Each row is a point. Each copy is the shape, with its points in the same order, turned, moved and blurred by noise. Some copies are also mirrored. Which?

Shape, 6 rows:
[[  4  -4]
 [-58 -26]
 [ 62  -9]
 [-51 -75]
 [-32  -7]
 [-36   4]]
Copy 1:
[[  1  12]
 [ 48  56]
 [-23 -45]
 [ 88  28]
 [ 18  37]
 [ 14  50]]
Copy 1 is: mirrored
Copy 2:
[[ -6  11]
 [ 56 -15]
 [-64  20]
 [ 42 -64]
 [ 34  10]
 [ 38  17]]
Copy 2 is: mirrored
Copy 3 (6 x 2):
[[ -6  15]
 [ 42 -30]
 [-61  35]
 [ 18 -72]
 [ 29   1]
 [ 37   7]]
Copy 3 is: mirrored

Shape, 9 rows:
[[ 41  44 -73]
 [ 47  25   1]
 [ 29  30 -39]
 [-20  17  62]
 [  3  -2  16]
 [ -5 -66  60]
 [ 24  27   3]
 [ 16 -28  44]
 [-46 -29   5]]
Copy 1:
[[ 42  58 -67]
 [ 53  21  -1]
 [ 28  43 -33]
 [ 10  17  66]
 [ -3   4  19]
 [-45 -61  47]
 [ 34  24   0]
 [ -5 -36  32]
 [-46  16   7]]
Copy 1 is: only turned
Copy 2:
[[-30  91 -12]
 [ 20  62  38]
 [  3  66  -1]
 [ 72 -12  31]
 [ 12  13  36]
 [  7 -45  91]
 [ 20  43  20]
 [ 21  15  83]
 [ -3 -29  10]]
Copy 2 is: mirrored
Copy 3:
[[ -5 -72  48]
 [ 23   5  49]
 [  1 -34  37]
 [-18  82  26]
 [  8  28  11]
 [ 39  83 -45]
 [  6   5  36]
 [ 45  57  -3]
 [-28  34 -44]]
Copy 3 is: mirrored

Shape (6 x 3):
[[-33  19  29]
 [-40 -67 -57]
 [ 54  47  40]
 [-11 -17  -5]
 [  8   5  70]
 [ 49 -19 -20]]
Copy 1 (6 x 3):
[[-35  29   6]
 [ 63  71 -52]
 [-15 -51  47]
 [ 17  23 -14]
 [-47 -28  -8]
 [ 54 -23  -1]]
Copy 1 is: only turned
Copy 2:
[[ -8  55 -10]
 [-63 -39  46]
 [ 75  27 -44]
 [-12   3  11]
 [ 47  62  10]
 [ 33 -36  -1]]
Copy 2 is: only turned

Shape:
[[-21   0  -9 -23]
 [ 65 -48 -31  28]
 [-29   8  -6  24]
 [-25  21  47  14]
 [-16 -13 -33  10]
 [-29   4  -8  -7]
 [-11  48 -26 -10]
 [ 47 -42   4  50]
 [  8  -4 -25 -32]
 [-17   1  32 -18]]
Copy 1, 10 rows:
[[ 16  18  27 -25]
 [-58 -43 -39  -3]
 [ 23  39 -10  14]
 [ 39  30  29  44]
 [ 10  26 -13 -27]
 [ 19  29  13 -13]
 [-18  64  22 -10]
 [-25 -32 -36  34]
 [-14   9  26 -32]
 [ 24  15  40   8]]
Copy 1 is: mirrored
Copy 2:
[[-12 -24   2  -7]
 [-19  10   9  95]
 [ 28 -12 -21   1]
 [ 24  29  -4 -36]
 [  9 -37 -10  24]
 [  4 -26 -10 -16]
 [-28 -20 -52 -15]
 [ 14  27  12  78]
 [-37 -23  -2  10]
 [ -7  10  21 -27]]
Copy 2 is: mirrored
Copy 3:
[[-11  36 -15 -10]
 [ 93  -4  23  -8]
 [ -2  -3 -47 -11]
 [-40 -18 -21 -26]
 [ 31  25 -36 -13]
 [ -5  27 -29 -14]
 [-11  24 -33  38]
 [ 62 -39  18 -31]
 [ 13  46   5   6]
 [-30  11   0 -27]]
Copy 3 is: only turned

Shape (12 x 6):
[[ 27  -3 -37  34  19  -8]
 [-33 -24  32  -1 -32 -38]
 [ 16   5 -55   6  12   9]
 [ -9 -39  86  32 -11 -15]
 [-57  50  56 -25  14  36]
 [-24   1  24 -60  21   6]
 [-60  -2  55 -28   6  25]
 [ 28  33   1   3  16  -8]
 [ 37 -39 -33 -26 -47  10]
 [ 12 -55  63  29  17 -55]
 [ 28 -54 -38   6  -3  12]
 [ 25  25  -5  10  51  -2]]
Copy 1 (12 x 6):
[[ 18  23  28   5  38   6]
 [-31 -32 -28   7 -32  28]
 [ 28  23  10  10  30 -24]
 [ -5 -63 -16 -25 -20  85]
 [ 25 -63 -17 -73 -46 -36]
 [ 34 -52  -9  11 -44 -33]
 [ 10 -78 -35 -35 -28 -16]
 [ 40  14  26 -12 -11   7]
 [ 42  24 -55  45  11  20]
 [-10 -56  20  25 -12  85]
 [ 39   2 -16  39  53  21]
 [ 47  -8  58 -11   6  -6]]
Copy 1 is: only turned
Copy 2:
[[ 45 -29   2  -9 -12 -19]
 [-26  55  20  14   5 -14]
 [ 30 -29 -23 -12 -25   3]
 [ -5  46  50  47  56 -12]
 [  3  50  -6  -2  39  95]
 [-36  10 -12 -25  41  42]
 [-19  53 -15  11  54  52]
 [ 20 -15  29 -18  -6  32]
 [-40 -41 -16  25 -32 -17]
 [  3  23  60   7  54 -52]
 [  2 -39 -31  21  -5 -38]
 [ 47 -30  13 -32  16  25]]
Copy 2 is: only turned
Copy 3, 12 rows:
[[-18 -17 -47  32  14 -13]
 [ -9   9  16 -48 -36  -2]
 [ -8   8 -35  28  36  -3]
 [-37 -41  22 -46 -59  33]
 [ -4 -51  72 -37  42  23]
 [ 34 -12   8 -36  24  50]
 [  8 -35  40 -66  27  34]
 [ 13 -23   5  40  -2  10]
 [-15  66 -32  16   5  53]
 [-12 -41 -28 -36 -87  22]
 [-39  11 -68  12   7  31]
 [ 16 -46 -22  38  18   9]]
Copy 3 is: only turned
Copy 4, 12 rows:
[[-17   1 -28 -29  38   9]
 [ -3 -70  -7  16 -28 -41]
 [-13   9 -31 -31   9  35]
 [  0 -83  46  17   5 -71]
 [-35 -20  69  34 -63   1]
 [  4  10  14  34 -52 -10]
 [  1 -29  54  10 -57 -14]
 [-37  10  -7  21  30  10]
 [ 47 -45 -37   6  14  50]
 [ 21 -46   1   2  25 -89]
 [ 44 -21 -30 -42  18  18]
 [-25  27   1  -4  16 -15]]
Copy 4 is: only turned

Shape (12 x 6):
[[-44  67 -10 -27  -1  38]
 [-22   6   5 -20  19 -16]
 [ 35 -48  22  10 -34  -7]
 [-15  53 -40  88  12  70]
 [-48  39  17 -39   1  72]
 [-71  30  34  -4   2  15]
 [ 62 -12  24 -10  10 -36]
 [-27  71  28   1   0  37]
 [ 56 -18  16  25 -53 -67]
 [ 41 -24   9  46   9 -26]
 [-16  34  42  19  15  23]
 [ 50 -39 -35  60 -15 -38]]
Copy 1, 12 rows:
[[  3  -4 -36  74 -18 -30]
 [-20  -8   9   2   1 -32]
 [ 31 -21  -5 -60  15  22]
 [ 34  72  -6  77  -4  63]
 [  2 -55 -36  79  -4  -1]
 [  0 -28  12  66  28 -26]
 [ -8  18 -22 -75  24 -19]
 [ 13   6 -41  67  29 -23]
 [ 51  30  -3 -95  20 -24]
 [ 14  40   7 -54  33  17]
 [  5   1 -18  39  42 -11]
 [ 37  56  30 -77  -5  28]]
Copy 1 is: mirrored
Copy 2:
[[-69 -19  24  18 -16 -19]
 [ -4  16 -23   5  18 -37]
 [ 81  -2 -30  -5 -37  -9]
 [-52 -52  14 -35   3  89]
 [-42  -5  52  51 -19 -16]
 [-35 -18 -18  65  -1 -10]
 [ 36  53 -44 -36 -19 -19]
 [-67   2  -1  26 -34  12]
 [ 61  13 -88 -39 -50 -23]
 [ 53  18 -55 -35  -2  23]
 [-25  16 -21  26 -20  26]
 [ 68 -12 -63 -70   2  17]]
Copy 2 is: only turned

Shape:
[[ 13 -25 -19  21 -28  39  23 -20]
 [ 32 -31  36 -23 -34 -19   4  18]
 [ 13 -22 -20 -13   0 -33  17  12]
 [ -6 -52  43 -34   1 -17   7  32]
 [-22  22  31 -27  -8 -25 -11  56]
 [ 16 -34 -14 -27 -31   3   9   5]
 [ 29  33 -35  24  37  35 -12 -41]
 [ 17 -15  14   5 -36 -15   6   6]
 [-42  20 -24 -56  43 -33 -51 -49]
 [ -4 -47  -6  32  -8  -7 -10 -12]
 [  1 -36  26   4 -17 -24  24  -8]
 [ 36   1 -46  27   7  32 -32 -28]]
Copy 1, 12 rows:
[[ 31 -43  -9   3  10  43  15 -18]
 [ 18 -40  30 -13  27 -47  13 -14]
 [-24 -26  13 -22  22   3   1  22]
 [-14 -11  25  17   8 -50  41  -1]
 [-21  11  -3   8 -33 -57 -26   1]
 [-11 -56   6  -5  19  -2  13 -10]
 [ 11   8 -61 -35  26  56 -17 -30]
 [ 27 -38  33   0   8 -19  -6 -13]
 [-95  37  -1 -10  16  24 -12 -63]
 [ 17 -16  18  37  24  28   7   1]
 [ 10 -16  46   5  15   0  24  -2]
 [ 15 -23 -54   6  44  54 -28 -32]]
Copy 1 is: mirrored
Copy 2, 12 rows:
[[ 55  57   5  11 -20 -12   2 -12]
 [ 48 -28  15 -21 -46 -53   4   9]
 [ 37  -8  -8 -17   4 -13 -22  35]
 [ 51 -52 -14 -14  -9 -43  31  16]
 [ -7 -66 -10  -3 -35  -3   7   5]
 [ 64   7  -8 -28 -18 -14 -10   9]
 [-18  62  53 -12  10  20   1  -8]
 [ 43 -10   8   3 -38 -30 -14  -1]
 [-22 -33   6 -67  64  13 -15 -48]
 [ 68   0  28  16   9  -4   1 -11]
 [ 45 -11  -1  16  -1 -51   0   1]
 [ 31  49  67 -21  -6  33  -3  -7]]
Copy 2 is: only turned

Shape:
[[  8 -39   5  27   8 -18  35   6]
 [ -9 -40  11 -42  -2  11   3  23]
 [ 21  95  38 -33  16  25   0 -24]
 [ 13 -21  11 -34  15 -16   8 -11]
 [ 17 -37   7 -12   4  -3  30  24]
 [-32  68  -3 -41 -27  42   6 -46]
 [ 36  35  -5 -43   5  56 -26 -32]
 [ -4  62  32 -23 -65   5 -14 -24]
 [ -1 -13 -12  -5  10 -39  -7   2]
 [-11 -19  12 -10  32   1  -5  26]
 [ 25  49 -15   5  19  38 -21  18]
 [  9 -24 -25 -25  -3 -31  34  40]]
Copy 1, 12 rows:
[[ 10 -30  30   0 -22  11   3  27]
 [ 18   6  12   5  27 -31  31  21]
 [ -7  60   4  51   0   0  11 -91]
 [ 18  32  39  14  11 -20   0  16]
 [ 24 -15  29  17   4 -16  24  25]
 [-36  44  -1  -3  10 -46   6 -89]
 [ 19  75 -21  20 -19 -35  21 -46]
 [-76  54  -4  19  13   0  31 -45]
 [  7  19  12  -3   9   6 -19  21]
 [ 34  -4   9   1  24   2   9   4]
 [ 26  32 -47  33 -21  -4   5 -29]
 [ -3 -13  12  34  13 -29 -12  51]]
Copy 1 is: only turned
Copy 2, 12 rows:
[[  0  13  44  -2  -7   6   0 -45]
 [-15   0  30  26 -23  34 -12  23]
 [ 49 -36 -22 -87 -22 -11 -35  56]
 [  8  -1  33 -13 -13  30  14   5]
 [ -6  20  41   7 -24   6  -7  -3]
 [  4 -26 -76 -60 -37  20 -34  22]
 [ 68 -17 -47  -7 -29  10 -29  46]
 [-17 -48 -49 -51 -44 -33   1  32]
 [ -9   1  11  -4  20  -4  21  -4]
 [  3  -9  37   2  13  15 -34   6]
 [ 50  -7 -22  -8  17 -24 -45  20]
 [-31  47  26   1  -3  11  11   4]]
Copy 2 is: only turned
Copy 3, 12 rows:
[[-13  -6 -28 -11  -8  -1 -37 -10]
 [ 35  43  20  -9  -5  -3 -32  23]
 [ 91 -28  -5  28  19 -50  71  -5]
 [ 39   5  -8 -30  -7  -2  -4  23]
 [ 23  17 -13  -8  -5 -15 -46   6]
 [ 68 -41  48  45  31   2  46  30]
 [ 90 -14  51 -18  32 -23  26 -13]
 [ 60 -34  49  51 -38 -17  36   0]
 [ -5  -4   5 -24 -15 -23  -1  25]
 [ 12  41  -1 -12  12 -25  -8  14]
 [ 36  -9  30   8  48 -65  17 -22]
 [  9  -4  -9 -12 -11 -40 -56  41]]
Copy 3 is: mirrored

Shape (12 x 9):
[[ 43 -15 -26  -7  -2  57 -38 -11 -23]
 [  5  71  26 -10 -59 -26  -5 -15 -55]
 [ 19 -15  -3  33 -30 -49 -10  17 -23]
 [ 22  -6   3  25  30 -32  16  13  57]
 [  2  -4  11  20   3  45  -9  31 -30]
 [ 53   3  11 -32  -1  32 -15  33 -46]
 [ -2 -16  19  21  27 -38 -18 -21 -30]
 [ -3  53 -22 -44 -29 -10 -46 -17  -6]
 [  0  21 -15 -19  23  -3  31   0 -48]
 [ 42  76  23  30  30   2  -6   1  75]
 [ 19  13 -24  35  25  -7 -10 -20 -24]
 [ 10 -12  21 -18  15 -44  79 -27  58]]
Copy 1, 12 rows:
[[-10  25  -9 -17  95   9  -3 -14  29]
 [-41   2  79 -68   8   9  18 -36 -39]
 [  4  32  39  18  19  39  28 -11 -37]
 [ 12  -7  22  40  -3  35 -32  45  -6]
 [ 21  32  41  -1  40  22   2 -24  48]
 [-40  53  39  -5  60  -2  -5 -28  35]
 [ 28  -1  42  25  19 -24  17  -8 -24]
 [-60 -39  17 -40  29  17   6 -27 -14]
 [-19   7  64  -5  26 -16  32  18  31]
 [ -3 -28  59  -3  24  56 -93  47  -5]
 [ 17  -6  47   7  66  11  13  23  -8]
 [-11  17  16  11 -50   5 -10  86 -15]]
Copy 1 is: mirrored
Copy 2 (12 x 9):
[[-16  50 -46 -10 -33   7 -22 -23 -21]
 [ 58 -45  10 -48 -43 -11 -32 -46  30]
 [ 36 -48 -34  18  15  20 -27  -8  -1]
 [ 35 -32 -20  13  -4   1  49  41 -50]
 [-22   5 -41  -5  -6 -29   7 -33   4]
 [ -3  17 -46 -47 -11 -41 -41 -30 -32]
 [ 18 -10  -4   7   7  -3 -22  36  21]
 [ 15 -16 -17 -67 -71  35  -9 -11   7]
 [-18 -25  18  -8 -42 -35 -23  -3 -16]
 [ 78  -7 -45 -14 -58 -28  79  19 -31]
 [ 11  -3 -19  30 -44  -8 -12  10   4]
 [ 41 -35  62  -3   4   4  48  28 -67]]
Copy 2 is: mirrored
Copy 3:
[[-25  11  -2 -24  -1  26  30  19  67]
 [-17 -27  -4 -52 -10  48 -51 -49 -28]
 [ 24 -15   6  -4 -44  13 -43  28   2]
 [-11 -12 -24  84 -26 -14 -13  13   6]
 [ 12 -26   1 -13  18  -7   6  -8  56]
 [-47 -26  26 -16  10  28 -22   6  69]
 [ 35  17  12  28   3  36 -27  -1   9]
 [-45 -20   5 -30  -1  52  21  -1 -39]
 [-28  19  12  -6  39  -3 -41  -8   7]
 [-42 -47 -86  72  -6  17   8 -26   3]
 [  9  21 -32   5  13  23 -20  18  15]
 [-40  31   5  87 -47 -38 -35 -40 -18]]
Copy 3 is: mirrored

Shape (15 x 9):
[[ -8  51 -14  -5  20 -12 -30  31 -17]
 [-27  29  -7 -50 -31   3  27 -25 -41]
 [-77  52  43  43  52  40  28 -15  18]
 [  8 -42  25 -24  -9   3 -13 -33  -3]
 [ 66  10  -4  -6  15 -32 -12   9   2]
 [ 15  21  42 -17 -14   3 -19   6  23]
 [ 41 -43  21 -43 -37  15  27 -23  -8]
 [  5 -34  13  15 -30 -46 -26  40  23]
 [ 28  45  -4   8  -4  29  13 -19 -15]
 [ 36  -2 -31  50 -16  -7 -11 -57 -35]
 [ 20 -26  39 -17 -17  11 -16  -2 -24]
 [ -8  -3  37   6  15 -17 -29   6  11]
 [ -2  -5   8 -27   0  93 -15  70  -1]
 [  1  11  29 -39   9   8  -7   1  72]
 [-21 -30  24  24   8   1  -2  12  -5]]
Copy 1, 15 rows:
[[-12 -24  37   4   9   1 -49 -19  31]
 [-60 -29 -16 -42 -48 -41 -14 -14  14]
 [  4  66  85 -45 -14 -65 -12  -4  16]
 [  2  15 -46   8 -42 -19   8   0 -24]
 [ 35 -37 -10  44 -15  16   6  11  36]
 [ 10   4 -11  34  -6 -50  -9 -13   1]
 [ -1 -21 -77   2 -39 -36  36  14   0]
 [-12  -4  -5  53  48   4  30  -9 -30]
 [ -9   3  -8  -4 -22 -17  -4  20  62]
 [-34  34 -12  11 -43  48   7  52  35]
 [  4 -12 -38  13 -14 -28  -8  36 -29]
 [ 19  11  20  29  -4 -19  -2  -5 -26]
 [ 36  -1 -51 -63  49 -45 -54   8  -3]
 [ 38  16 -15  18 -16 -52   9 -52   5]
 [ -9  21   6 -10  15 -22  20  19 -36]]
Copy 1 is: mirrored
Copy 2, 15 rows:
[[-45   8  14  32  21  -8 -25   1  28]
 [-12   4  -9   9 -10  10 -55 -47 -57]
 [-16 -11 -24 -14 -41  54  -3 -75  82]
 [ 47 -27 -41  -6   1 -18  -6  -6 -29]
 [  2 -37  39  22   4 -62 -17  17   1]
 [-14 -37 -14 -21  29 -32  -7 -23   8]
 [ 23 -49 -20 -27 -23 -34 -22  -7 -68]
 [ 20   7  19 -41  46 -21  12  35   5]
 [-25 -31   3  -2 -37 -21 -58 -17  13]
 [ 46  -6  -5   8 -28 -32 -95  19  22]
 [ 13 -51 -27 -12  11  -7 -21  14 -22]
 [ 15 -24  -3  -1  32  -7   6  -7  26]
 [-84 -29 -49 -18 -25   4  22  42 -12]
 [-11 -19 -16 -18   0 -48  40 -48   2]
 [ 19 -14  -9 -21   0  24   5  15  16]]
Copy 2 is: mirrored

Shape:
[[  3 -11  21  15 -28  28 -38   9  54 -26  38]
 [ 51 -15  52  17  10  -5 -51 -33 -15   3   3]
 [-24  47  47   4 -16 -37 -17   5 -16  -7 -35]
 [ 44  56  -8 -20 -15  33  29  35  14 -15 -52]
 [-33  21 -27   1 -68 -31 -27  62 -12   9 -27]
 [ 45 -29  32  -6 -38  43  37  -7 -25  37   0]
 [ -6 -19  12 -15 -38  35 -55  49  30   9   9]
 [-14  -3 -14  27   1  20 -31 -35   5  54  32]
 [-39  11   7 -47 -10 -58 -20  -3   4 -16 -20]
 [-38  45 -31 -11 -33   6 -48 -17 -12   1   1]
 [-21  51   7  10 -15 -41 -55  45 -46   3  43]
 [ 55  43 -31  38 -52 -29  35  40   3 -11 -35]
 [-29 -26 -25  25  -4  46 -56  -7  36 -44  35]
 [ 25 -35 -32  40  25 -31  12 -11 -45  10 -38]
 [-10  -5  53 -27  29   0 -13  61  33 -31 -22]
 [ 48  30  -3 -16   8  15  -1  35  -9  27 -10]]
Copy 1, 16 rows:
[[ -3 -28  51 -12  54 -18  -4  19  18 -36 -12]
 [ 35  -5  36  -2  12  74  18   9 -19  -6 -20]
 [  1   4  -4  13  -5   2  38 -57   9  -3 -69]
 [-43  69  41   5 -11 -15  46 -35  34 -16  19]
 [-31  44 -46  36  22 -36 -11 -10  35 -23 -58]
 [ 64  65  37  -1   6  -7 -12  -5 -10   2  25]
 [ -8  24   7 -10  73 -27  14  35   5 -31 -26]
 [ 21 -24 -21 -14  47  21 -26 -10   9  20  26]
 [-40  -6 -12  -5 -18 -21   5 -15 -23  20 -70]
 [-48  -4 -24  19  46  -2 -18 -44 -11  -1 -16]
 [-10  -9 -63  -6  13  15  -2 -33  -1 -73 -51]
 [-22  59  16  37 -42   1 -10 -25  81 -33  -7]
 [-26 -62  25  25  64 -19  -4  31  -3 -23  15]
 [ 20   7 -27  53 -52  30   3  23  13  27  17]
 [ -8   0  21 -24  -3 -41  84  25   2 -20 -42]
 [ -9  55  -3 -24  -7  16  29  -8  15 -23  19]]
Copy 1 is: only turned
Copy 2:
[[ -4 -21 -25  63 -25  57  32 -11  13 -40  -8]
 [ 34  15 -22  10 -81  -6  36 -19  -1  -5 -35]
 [ 27  40 -35  31 -10 -13 -42 -12 -47 -42 -37]
 [ 66 -35 -48  24  31  10 -34 -77   6 -25 -12]
 [-19   0 -54  48  16 -28 -77   5  30 -53 -18]
 [ 33 -74   0  30 -58 -15 -23 -31  -4  32 -12]
 [ -1 -44 -75  58 -18  19   6  12  22 -37  -3]
 [-43  -6 -13   9 -16 -10  33  -6  -1  28  -3]
 [ 33  25 -19  -3   8   6 -45  44 -13 -53 -17]
 [-35  22 -51  -2   7  27 -39 -11  -3 -17  -2]
 [-45  17 -42  10 -30 -34 -24 -21 -22 -95  -4]
 [ 27 -17   5  39  25 -24 -56 -86  48 -41 -41]
 [-22  12 -25  52 -15  66  34  -4  33 -23  43]
 [ 37  31  25  12 -20 -63 -10 -25  42  13  17]
 [ 79 -15 -51  58   1   4  11  14 -29 -69  14]
 [ 35 -43 -49  -3  -2 -32  -5 -50   1 -23  -4]]
Copy 2 is: only turned
Copy 3, 16 rows:
[[ 43 -52 -23  20  23 -10   7  59 -33 -13  46]
 [ 12 -93  19  11  68  16  14  -1   4 -17   3]
 [-42 -20  31  30   9  21  15  36  11 -55 -14]
 [  8 -10  48  -9 -49  52  44  -2 -43 -12  25]
 [-29  19  24  44 -27 -57  25   9 -17 -49  26]
 [ 45  -2  46  26  56  26   1 -28 -35  27   3]
 [ 42 -42  22  21  -8 -47 -18  33 -37 -18  35]
 [ 13 -42 -45  12  36 -26   2  -2 -32   9 -39]
 [ -3 -15   0  44 -24   3   4  21  59 -49  -2]
 [ 12 -24 -17  36 -18 -30  46  21 -16 -47 -40]
 [-49 -45  27  47   5 -61  52  50  10  -3 -15]
 [-43  10  18  20  -8  26  71 -24 -40 -12  65]
 [ 64 -42 -52 -19  21 -44  28  58 -19 -25  20]
 [-20  -6  -1 -36  47  -3  38 -58  31  -9   9]
 [  7 -35  44 -19 -21  15 -28  64  23 -15  42]
 [ -3 -43  43   3 -21  11  24 -14 -24  25   7]]
Copy 3 is: only turned
Copy 4:
[[-27 -21 -56  19  -4 -37   3 -24  -4  20 -24]
 [ 23  41 -20  60 -24  23   9   2   1  18 -50]
 [ 61 -20  -4   1  -9  49   1 -30 -51   5  -5]
 [ 36 -22  10  32  59   2  62 -20  -3  -5  48]
 [ 46 -25 -11 -67   7 -11  41 -21 -53 -39 -13]
 [  4  51 -14 -11  25  19  56  25  29  44   6]
 [-14   9 -42  -7  21 -47  37 -30 -47  11 -34]
 [-46  18   3   5 -62   5  34   3 -18   7 -13]
 [ 30 -42  27 -15  14  25 -14   1 -55   1 -45]
 [ 15 -45   5  -1 -41  -8  47  10 -64  -1  -8]
 [ 17 -19 -57 -11 -23  50  37   1 -75 -49 -32]
 [ 53 -24 -10 -15  23   9  47 -17  43 -62  32]
 [-38 -20 -41  28 -32 -69 -13  16 -36   5  -9]
 [ 29  53  38   6 -14  15  -5  42   7 -53   7]
 [  5   6 -18  26  70   8 -29 -44 -59   4  -8]
 [  2  15   2  30  37  26  69  -8 -16 -23   6]]
Copy 4 is: mirrored
